Every row gives one point. The ring and each string are closed loops that go straight from each point to the next, and from the last back to the first. Before rounding, they use only three directions, however many columns there are. Count how often each string passes through the ring. Passing back the other way cancels.

Ring, 10 rows:
[[ 5.5 -1.8  1.0  4.0]
 [ 4.2  2.0  1.6  3.4]
 [ 0.5  4.3  2.1  2.3]
 [-2.6  4.1  2.1  1.6]
 [-6.1  1.5  2.0  1.0]
 [-7.3 -1.5  1.7  1.0]
 [-5.8 -6.4  1.0  1.8]
 [-3.5 -8.1  0.6  2.5]
 [ 0.7 -8.3  0.2  3.5]
 [ 4.6 -5.3  0.5  4.1]]
String:
[[-0.3  1.0  2.9  2.4]
 [ 0.5  2.7  6.8  2.5]
 [ 2.1  5.7  4.4  2.6]
 [ 3.6  7.0  0.2  2.7]
 [ 1.9  3.4 -1.7  2.6]
 [ 1.2  3.1 -3.1  2.5]
 [ 1.4  5.1 -0.8  2.4]
 [-0.6  0.7 -1.7  2.3]]
Times through: 1

Ring (7 x 8):
[[ 5.5 -2.6 -1.8  0.8 -1.3  0.9 -1.2 -0.9]
 [ 0.2  3.8 -3.1  1.2 -0.8 -1.6 -1.7  1.0]
 [-5.6  3.7 -2.0  1.6 -1.8 -2.2 -0.8  0.9]
 [-9.9 -0.4  0.1  1.8 -3.4 -1.4  0.7 -0.4]
 [-9.0 -6.1  0.7  1.7 -4.2  0.7  1.5 -2.3]
 [-4.0 -9.2  0.0  1.4 -3.9  2.3  1.3 -3.2]
 [ 4.1 -6.3 -1.0  0.9 -2.2  2.0 -0.3 -2.1]]
String, 17 rows:
[[ -4.3  -7.7  -3.8   1.2  -3.0   2.5   0.3  -3.3]
 [ -2.5  -4.5  -2.9   1.2  -2.4   1.2  -0.2  -2.0]
 [  0.9  -5.8   2.4   1.3  -3.2   0.9   0.7  -1.6]
 [  3.6  -5.5   3.2   1.2  -2.9   0.8   0.5  -1.3]
 [  1.1  -3.1   0.6   1.2  -2.4   0.3  -0.1  -0.9]
 [ -1.0  -2.4  -1.1   1.2  -2.3   0.2  -0.3  -0.9]
 [  2.0  -0.8   2.7   1.3  -2.4  -0.9  -0.1   0.2]
 [  3.3   2.5   0.7   1.2  -1.3  -1.7  -1.2   1.2]
 [  2.0   7.4  -1.7   1.2  -0.3  -3.1  -2.2   2.5]
 [ -3.9   7.7  -7.6   1.2   0.1  -2.5  -2.8   1.6]
 [ -6.7   3.4  -7.2   1.3  -1.0  -1.1  -1.7   0.0]
 [ -6.4   0.4  -4.0   1.4  -2.0  -0.6  -0.7  -0.6]
 [ -4.0  -1.7   0.5   1.5  -2.9  -0.6   0.3  -0.6]
 [ -6.6  -1.9   5.8   1.9  -4.2  -1.7   1.7  -0.1]
 [-12.1  -5.1   4.1   2.1  -5.1  -0.6   2.5  -1.6]
 [-12.3  -9.1   1.7   1.9  -5.3   1.4   2.6  -3.3]
 [ -8.9 -10.1  -4.8   1.4  -3.8   3.3   1.0  -4.4]]
Times through: 2

Ring:
[[  4.4  -2.2   2.8  -4.1   7.3  -0.1   1.5  -0.3  -0.4]
 [  3.9   4.8   2.7  -3.0   6.1   0.0   1.4   0.4   0.1]
 [  0.8   9.1   1.5  -1.4   2.9   0.6   2.3   0.8  -0.1]
 [ -2.7   8.3  -0.2  -0.3   0.0   1.2   3.7   0.5  -0.8]
 [ -5.4   1.7  -0.8  -0.2  -1.7   1.6   4.7  -0.1  -1.8]
 [ -4.9  -5.3   0.6  -0.9  -0.9   1.3   4.1  -0.5  -2.2]
 [ -1.0 -10.2   2.6  -2.8   3.0   0.5   2.6  -0.8  -1.9]
 [  1.7  -9.0   2.8  -3.8   5.4   0.2   2.0  -0.8  -1.4]]
String:
[[  1.1  -5.6  -1.0  -3.9   5.2   0.9   3.9  -1.1  -1.4]
 [  1.1  -2.8   1.3  -3.1   4.5   0.5   2.7  -0.4  -1.0]
 [  4.3  -3.6   8.2  -3.0   6.3  -1.0  -1.2   0.5  -0.3]
 [  6.9   0.4   8.1  -3.6   8.4  -1.2  -1.6   0.7   0.4]
 [  2.7   2.3   4.9  -2.3   4.8  -0.2   0.6   0.6  -0.2]
 [  0.7   2.4  -1.3  -2.8   4.1   1.0   4.0  -0.3  -0.8]
 [  1.2   8.3  -4.3  -3.0   4.5   1.5   5.2  -0.3  -0.4]
 [ -0.2  15.2  -1.9  -1.0   2.0   1.3   4.1   0.8   0.1]
 [ -1.9   7.5  -3.9  -1.7   1.6   1.7   5.5  -0.2  -0.9]
 [ -1.1   1.0   0.2  -1.9   2.3   0.9   3.5  -0.2  -1.1]
 [ -3.9   2.8   3.1   0.3  -1.2   0.8   2.4   0.6  -1.3]
 [ -7.7   0.6   3.1   1.7  -4.6   1.2   3.1   0.6  -2.0]
 [ -7.6  -4.2  -0.7   0.1  -3.3   1.8   5.1  -0.5  -2.6]
 [ -5.5  -8.3   6.5   0.4  -2.3   0.3   1.3   0.2  -2.3]
 [ -1.9  -5.0   5.2  -1.1   1.1   0.2   1.3   0.1  -1.5]
 [ -1.0  -3.7  -0.6  -2.8   3.0   1.1   4.0  -0.7  -1.5]
 [  0.2 -10.5  -1.3  -4.3   4.9   1.0   4.4  -1.5  -1.9]]
Times through: 0

Ring:
[[ 2.1  1.8  3.6 -0.1  5.2  4.0 -1.8  6.3  2.7  0.9 -0.5 -2.3]
 [-0.9  4.0  1.6 -0.6  3.3  3.4 -1.4  4.2  2.7  3.3  0.9 -2.8]
 [-4.1  2.2 -3.2 -0.2  0.8  0.2 -0.9 -0.7  2.1  5.2  1.9 -3.6]
 [-5.2 -1.6 -6.1  0.3 -0.6 -2.5 -0.4 -3.8  1.4  5.1  2.2 -3.6]
 [-4.8 -6.2 -5.6  0.0 -0.8 -3.8  0.3 -3.9  0.6  3.4  2.6 -2.2]
 [-1.8 -8.8 -1.6 -0.5  1.0 -2.5  0.4 -0.3  0.4  0.3  2.3 -0.4]
 [ 1.4 -7.5  1.3 -0.1  3.5 -0.3 -0.4  3.0  1.0 -1.2  0.5 -0.5]
 [ 3.3 -3.6  3.0  0.4  5.3  2.1 -1.4  5.5  2.0 -1.1 -1.0 -1.4]]
String (25 x 12):
[[ -3.0  -3.6  -7.7   2.1   0.7  -3.7  -1.0  -4.6   1.5   4.1  -0.3  -4.6]
 [ -2.4  -2.6  -1.9  -0.3   1.4  -0.6  -0.4   0.2   1.5   2.6   1.7  -2.1]
 [ -3.8  -2.4  -0.2  -1.8   0.4   0.0   0.2   1.1   1.2   2.7   3.7  -0.8]
 [ -5.1  -2.4  -1.0  -2.1  -0.5  -0.5   0.5   0.0   1.0   3.4   4.5  -0.8]
 [ -2.3  -2.5  -1.5  -0.4   1.4  -0.4  -0.4   0.5   1.5   2.5   1.8  -2.0]
 [ -2.7  -3.3  -7.5   2.2   1.0  -3.4  -1.2  -4.3   1.6   4.0  -0.5  -4.7]
 [ -5.4  -5.0 -10.7   2.2  -1.2  -5.8  -0.5  -7.9   1.0   5.4   0.7  -4.9]
 [ -6.7  -6.9  -9.8   0.9  -2.3  -6.2   0.4  -7.9   0.4   5.0   2.6  -3.5]
 [ -6.6  -7.2  -3.9  -1.9  -2.3  -3.7   1.4  -3.3   0.0   3.2   5.2  -0.3]
 [ -5.1  -6.6  -0.6  -2.6  -1.1  -1.7   1.3  -0.3   0.2   2.0   5.4   0.6]
 [ -4.7  -9.4  -3.1  -1.4  -1.2  -3.8   1.2  -2.5  -0.1   1.6   4.2   0.0]
 [ -3.3 -12.5  -6.4   0.7  -0.6  -6.1   0.7  -5.0  -0.2   1.0   1.9  -1.3]
 [ -2.2 -12.8  -5.2   0.8   0.2  -5.5   0.6  -3.8  -0.1   0.2   1.5  -1.1]
 [ -2.4 -10.7   0.0  -1.7   0.4  -2.5   1.1   0.5  -0.1  -0.5   3.8   1.1]
 [ -2.4  -6.7   2.7  -2.7   0.8   0.1   1.0   3.1   0.5   0.1   4.4   1.4]
 [ -2.0  -3.7   1.7  -1.8   1.6   0.7   0.2   2.8   1.1   1.1   3.1  -0.2]
 [ -1.9  -3.7   1.5  -1.6   1.6   0.6   0.1   2.7   1.2   1.2   3.0  -0.3]
 [ -2.3  -6.5   1.9  -2.3   0.9  -0.2   0.8   2.5   0.6   0.3   4.0   0.9]
 [ -3.0 -10.6   0.5  -2.2  -0.1  -2.3   1.4   0.6  -0.2  -0.4   4.5   1.6]
 [ -3.8 -11.0  -1.1  -1.9  -0.7  -3.3   1.5  -0.9  -0.3   0.2   4.5   1.1]
 [ -4.9  -9.3  -0.1  -2.9  -1.3  -2.4   1.7  -0.2  -0.2   0.9   5.8   1.6]
 [ -5.3  -9.9  -5.1  -0.8  -1.7  -4.9   1.2  -4.2  -0.2   2.2   4.0  -0.6]
 [ -5.2  -9.4 -11.0   2.1  -1.6  -7.4   0.1  -8.6   0.3   3.9   1.1  -3.8]
 [ -2.9  -5.0  -6.8   1.6   0.6  -3.7  -0.7  -4.1   1.2   3.4   0.3  -3.8]
 [ -3.1  -3.5  -3.0  -0.2   0.7  -1.5  -0.3  -1.0   1.2   2.9   2.0  -2.2]]
Times through: 0

Ring (9 x 14):
[[-2.3 -1.7 -3.2 -1.5  5.3  5.8  3.1 -3.9 -0.8 -7.6 -1.3 -0.2 -0.9  5.3]
 [-1.6 -0.7  0.9 -2.1  4.4  5.9  1.5 -1.7  0.7 -7.0 -2.1  0.0 -2.0  4.0]
 [-1.4 -0.6  5.9 -3.2  1.4  2.3  0.4  0.7  2.8 -4.3 -1.2  0.5 -3.7  1.7]
 [-1.9 -1.7  7.6 -3.8 -1.7 -2.7  0.8  1.4  3.7 -1.1  0.7  0.8 -4.7  0.0]
 [-2.3 -1.7  6.4 -3.1 -3.1 -6.3  1.3  1.5  3.4  1.7  1.4  0.4 -3.4 -1.3]
 [-2.3 -0.5  2.7 -1.3 -2.7 -7.5  1.6  1.1  2.0  3.7  0.5 -0.8  0.1 -2.4]
 [-2.3  0.0 -2.1  0.2 -0.4 -5.4  2.3 -0.5  0.1  2.6 -0.6 -1.6  2.7 -1.3]
 [-2.8 -1.0 -5.5  0.2  2.4 -1.3  3.6 -3.2 -1.4 -1.3 -0.6 -1.4  2.6  1.9]
 [-3.0 -2.0 -6.2 -0.5  4.3  2.4  4.2 -4.7 -1.8 -5.0 -0.4 -0.8  1.0  4.5]]
String:
[[ -1.8  -1.8   0.7  -3.1   5.9   9.1   2.1  -3.1   0.6 -10.5  -1.7   0.7
   -3.8   6.4]
 [ -0.7   0.8   4.2  -2.3   4.2   7.0  -0.2   0.4   1.9  -6.9  -3.4   0.1
   -2.4   2.9]
 [ -0.5   2.1   4.2  -1.1   2.1   2.5  -0.8   2.0   2.0  -2.4  -3.7  -0.8
    0.0  -0.2]
 [ -1.7  -0.4   2.9  -2.0   1.1   0.2   1.1   0.1   1.7  -2.4  -1.1  -0.2
   -1.5   1.0]
 [ -2.5  -2.6   4.1  -3.5   0.2  -0.7   2.2  -0.9   2.3  -3.4   1.0   0.8
   -4.3   2.2]
 [ -2.6  -4.0   9.9  -5.9  -2.2  -2.2   1.7   0.5   4.7  -3.5   2.7   2.2
   -8.5   1.9]
 [ -2.6  -3.6   8.9  -5.3  -2.3  -3.0   1.7   0.5   4.3  -2.5   2.6   1.8
   -7.4   1.4]
 [ -3.0  -4.8  10.3  -6.3  -3.3  -4.1   2.1   0.3   4.9  -2.6   3.8   2.4
   -9.2   1.6]
 [ -2.1  -2.8  11.0  -5.4  -3.0  -3.6   0.8   1.9   5.1  -1.5   2.0   1.7
   -7.5   0.2]
 [ -1.1   0.3   7.5  -2.7  -0.8  -1.4  -0.4   2.6   3.5  -0.6  -1.3   0.1
   -2.8  -1.0]
 [ -1.3   0.5   4.2  -1.8   0.5  -0.4   0.3   1.3   2.2  -1.2  -1.7  -0.4
   -1.1  -0.2]
 [ -2.3  -2.2   4.1  -3.4   0.5  -0.1   1.9  -0.7   2.3  -3.5   0.6   0.7
   -4.0   2.2]
 [ -1.8  -2.2   6.8  -4.4   1.3   2.9   1.1  -0.2   3.1  -6.1   0.0   1.4
   -6.0   3.2]
 [ -1.0  -0.4   6.0  -3.5   3.6   6.7   0.1   0.2   2.6  -7.7  -2.3   0.8
   -4.5   3.5]
 [ -0.7   1.3   2.5  -1.4   4.2   5.9  -0.1   0.3   1.3  -5.6  -3.8  -0.5
   -0.7   2.2]
 [ -1.1   1.2   0.8  -0.7   2.9   2.5   0.6   0.1   0.8  -2.9  -3.0  -1.0
    0.8   1.0]
 [ -2.2  -1.1   0.2  -1.6   1.9   0.6   2.2  -1.5   0.7  -3.1  -0.7  -0.3
   -0.9   2.1]
 [ -2.9  -2.9  -1.9  -2.3   3.0   1.9   3.7  -3.7  -0.1  -5.5   0.6   0.2
   -2.1   4.4]
 [ -3.9  -4.8  -7.5  -2.1   5.8   5.2   6.1  -7.7  -2.3  -9.4   1.4   0.3
   -1.9   8.2]
 [ -4.6  -5.9 -10.5  -1.9   6.3   5.0   7.5  -9.5  -3.4 -10.0   2.3   0.3
   -1.5   9.4]
 [ -3.7  -4.1  -5.2  -1.9   3.4   1.3   5.2  -5.7  -1.3  -5.8   1.6   0.1
   -1.5   5.5]
 [ -2.6  -1.8  -1.6  -1.5   2.0   0.0   3.0  -2.5   0.1  -3.2   0.0  -0.4
   -0.7   2.6]
 [ -2.6  -1.7  -1.1  -1.6   1.8  -0.1   2.9  -2.2   0.3  -2.9  -0.1  -0.4
   -0.7   2.4]
 [ -3.9  -4.3  -6.6  -1.7   3.8   1.6   5.7  -6.4  -1.8  -6.2   1.7   0.0
   -1.1   6.1]
 [ -3.4  -3.4  -5.7  -1.5   4.0   2.2   4.9  -5.5  -1.5  -6.0   0.8  -0.2
   -0.7   5.5]
 [ -2.6  -1.9  -2.7  -1.4   3.1   1.6   3.3  -3.2  -0.4  -4.4  -0.3  -0.4
   -0.5   3.5]
 [ -1.8   0.1  -1.1  -0.7   2.9   1.8   1.7  -1.3   0.1  -3.2  -2.0  -0.9
    0.7   1.8]
 [ -1.8  -0.3  -3.3  -0.7   5.7   6.4   2.3  -3.1  -0.9  -7.0  -2.6  -0.7
    0.5   4.5]
 [ -2.3  -2.5  -2.9  -2.5   7.2  10.0   3.3  -5.1  -0.9 -11.7  -1.4   0.5
   -2.8   7.9]]
Times through: 2
